Each point is reached from the start by the listed moves, each made once or not at all, plus a little noise. Is the number of moves made odd or even? Then give how often each move was made.

Moves:
(1): [  6 -35 -50 -48  -8]
(2): [ 29  11  32 -12   0]
(3): [ -4 -45  -9  24  24]
Start: [ 14 -20  22 -29  -3]
Points:
[ 18 -56 -28 -78  -7] => odd (1, 0, 0)
[  8 -68   9  -5  25] => odd (0, 0, 1)
[ 47 -45   4 -87  -7] => even (1, 1, 0)
[ 13 -18  23 -30  -1] => even (0, 0, 0)

Moves:
(1): [22 22 -3  1  8  9 -3 21 -5  2  1 -6]
(2): [-18  15  -9 -25   0   9  17   1  -2  -9 -14  15]
(3): [  5  -2  11   2  -5 -16  17   7   4 -10   1  16]
(4): [-37   5   0  20 -11 -19   8  18 -40  14 -13 -12]
(5): [-20  13  15   8  19 -28 -29   6  10   6  23 -14]
(6): [ -5  -6   4   8  -1  25  -1 -24 -20  -7  14  21]
(7): [-30  -9 -17   3 -16 -10  34 -21  12  22  17 -18]
(8): [ -6 -26  15 -13   9   9  33  -1  16  30  27 -17]
(9): [ -9  28   2  10 -33  31  -7 -14  36  34 -22 -10]
Start: [ 14   6  11  -4  12   1 -12   4 -16  -2  -4 -13]
Points:
[-17  26  11  15  21  -3 -12 -14 -17  17  51 -31] => even (1, 0, 0, 0, 1, 1, 1, 0, 0)
[-70  34  28  31 -14  20  24 -11 -10  95  45 -69] => odd (1, 0, 0, 1, 1, 1, 1, 1, 1)
[-19  56  22  23 -16  10   0 -18  22  46  29 -25] => even (1, 0, 1, 0, 1, 1, 1, 0, 1)
